Every row gives one point. The last column is the point's height on a tilted bowl or saddle (a function of degree 2), plus a little noise. Count its main directions that bend up, bend down and stay straight.
(in the rows, 128 means zero)

Points (11 x 3):
[[124 150  92]
 [138 150 101]
 [189 123 187]
 [154 156 111]
 [138 136 115]
 [113  40  74]
 [ 84 127 130]
 [133 115 124]
 [138 153  96]
 [ 90  99 144]
 [165 110 148]]
Directions: 1 up, 1 down, 0 straight

Points:
[[106 129 103]
 [113 118 116]
 [147 110 134]
 [139 156 100]
 [127  83 125]
 [104 152  81]
 [137  67 119]
 [197 138  83]
 [164  81 126]
 [129 178  64]
 [144 154 104]]
Directions: 0 up, 2 down, 0 straight

Points, 16 rows:
[[111 103  53 181]
 [140 129  96 165]
 [115 196 144 188]
 [135 101 133 130]
 [139  59 110 167]
 [156 113 161 129]
 [158 146 107 178]
 [ 93 118 194 121]
 [104 140 122 131]
 [100 121 105 127]
 [ 95 151 110 144]
 [175  59 151 177]
 [138 142 118 152]
 [118 112 123 125]
 [ 92 112  79 140]
 [ 90 136 120 124]]
Directions: 2 up, 0 down, 1 straight

Points (15 x 4):
[[148 106  97  96]
 [ 83  93 182 192]
 [145 112  70  77]
 [157 126 148 141]
 [156 135 134 130]
 [ 83 122 105 152]
 [165 190 145 150]
 [120 126 140 130]
 [124  96 134 143]
 [130  92  76  87]
 [151 136 133 126]
 [ 91 128 172 138]
 [ 75 169 133 123]
 [140 155 160 128]
 [108  57 133 186]]
Directions: 2 up, 1 down, 0 straight

Points, 22 rows:
[[123 111 133 116 112]
 [117  84 131 165 101]
 [140  85 143 136 102]
 [145 108 159 124 103]
 [116 116 136 152 120]
 [161 121 114 110 118]
 [110 150 124 233  90]
 [120 113  72 129 117]
 [115 108  94  91 100]
 [157 146 166  71  52]
 [ 87 165  90 173 115]
 [113 199  73 134 102]
 [154 132 139 111 112]
 [142  73 181 100  49]
 [104 137 126 169 123]
 [116  88 128 187  98]
 [122 150 101 160 133]
 [109  88  84 121 103]
 [125 163 152 126 105]
 [143 129 147 129 118]
 [100 130  65 196  98]
 [130 126 134 163 127]]
Directions: 0 up, 4 down, 0 straight

Points:
[[153  95  62 108 192]
 [109  95 139 132 118]
 [103 142  88 156 100]
 [103 132  74 142 117]
 [101  96 106 104 126]
 [145 110 127 138 134]
 [145 107 129 140 134]
 [103 158  99 227  23]
 [113 160 146 156 112]
 [144 152  47 145 115]
 [128  91  89  80 162]
 [154  62 159 146 155]
 [131 121 153  98 120]
 [106 193 108 122 134]
 [137 110 157 158 127]
 [123 141 148 112 125]
 [128 151 165 178 115]
 [127 102 135 112 125]
 [134 175  87 136 117]
 [151 169 144 154 117]
 [172 168 100 159  96]]
Directions: 2 up, 1 down, 1 straight

Points, 25 rows:
[[130 161 105 145 160]
 [118 112 134 100 137]
 [126  48 124 176  51]
 [131  94 164 113 111]
 [138 183 128 107 149]
 [118  85  81 113 176]
 [180 109 124 127 116]
 [ 84  96 142 164 127]
 [ 99  85 176 154 107]
 [ 94 134 185 149 120]
 [174 124 111 157 113]
 [145 161 144  82 136]
 [ 93 109 101 139 158]
 [ 75 118  87 140 197]
 [124 129 177 130 105]
 [149  77 133 108 119]
 [125  87 164 121 107]
 [172  65  80  98 172]
 [115 132 123 126 137]
 [108  72 128  88 164]
 [ 96 105 154 129 123]
 [159 146 119 115 147]
 [161 113  86 166 120]
 [ 68 146 152 145 150]
 [165  96 177 140  84]]
Directions: 3 up, 1 down, 0 straight

Points:
[[140 152 129 125  63  94 127]
 [125 134 140 136 114 154 119]
 [219 164 112 130 154 104  86]
 [171 109 140 112 149 168 111]
 [146 155 127 134 179 146 134]
 [118 148  70 110 175  76 108]
 [ 70 165 118  79 141  91  85]
 [170 128 147  98 110 125 101]
 [213 106 149 184 166 120  68]
 [137 123 150 114 184 140 119]
 [133 115 169 105 118 107  99]
 [145 170 152 155 149 143 122]
 [158 137  79  87 120 101 100]
 [ 49 198 104 107 128  57  81]
 [114 157 155 155 100 131 112]
 [ 97 149 140 103 105 113 107]
 [141 205 149 139 134 127 121]
 [176 133  93 124 157 101 116]
 [ 84 141 154 147 134  88 110]
 [ 76  80 175  95  94 126  59]
 [106 130 146  89  73 106 100]
 [125  83 133 127 122 170 116]
 [170 120 127 132 104 156 115]
 [106  96 117  96 151 158 116]
 [131 111 169  69 118 132  74]
 [114  75  99 107 148 157 122]
 [155 125  80 139  69 138 117]
 [145  84 150 186 166 163  89]
 [ 56 130 185 142 120  84  61]
 [ 64 136 127 108 127 133  91]
 [116 140 121 129 162 125 133]
 [125 124 125 115 154 132 129]
 [147 171 130 109 138 169 104]
 [103 139 115 108 116 124 118]
 [ 80 137 125 115 173 119 113]
 [143 166 195 137 113 141  85]
 [ 63 102 128 159 140  88  85]
 [118 114 135  98 144 174 110]
 [145 116 130 152 120 102 128]
 [158 125 121  89  72 126 104]
 [187 156 127 114 157 100 109]
 [100  84 129 153 166 130 108]
 [154 131  69 146  99 138 120]
 [131  95 131 123 112 180 112]
 [ 49 152 111 155 134 146  77]
 [133 190  85 127 165 131 123]
 [119 148  66 109 105 172  87]
 [144  91 206 151 111 139  58]]
Directions: 0 up, 4 down, 2 straight
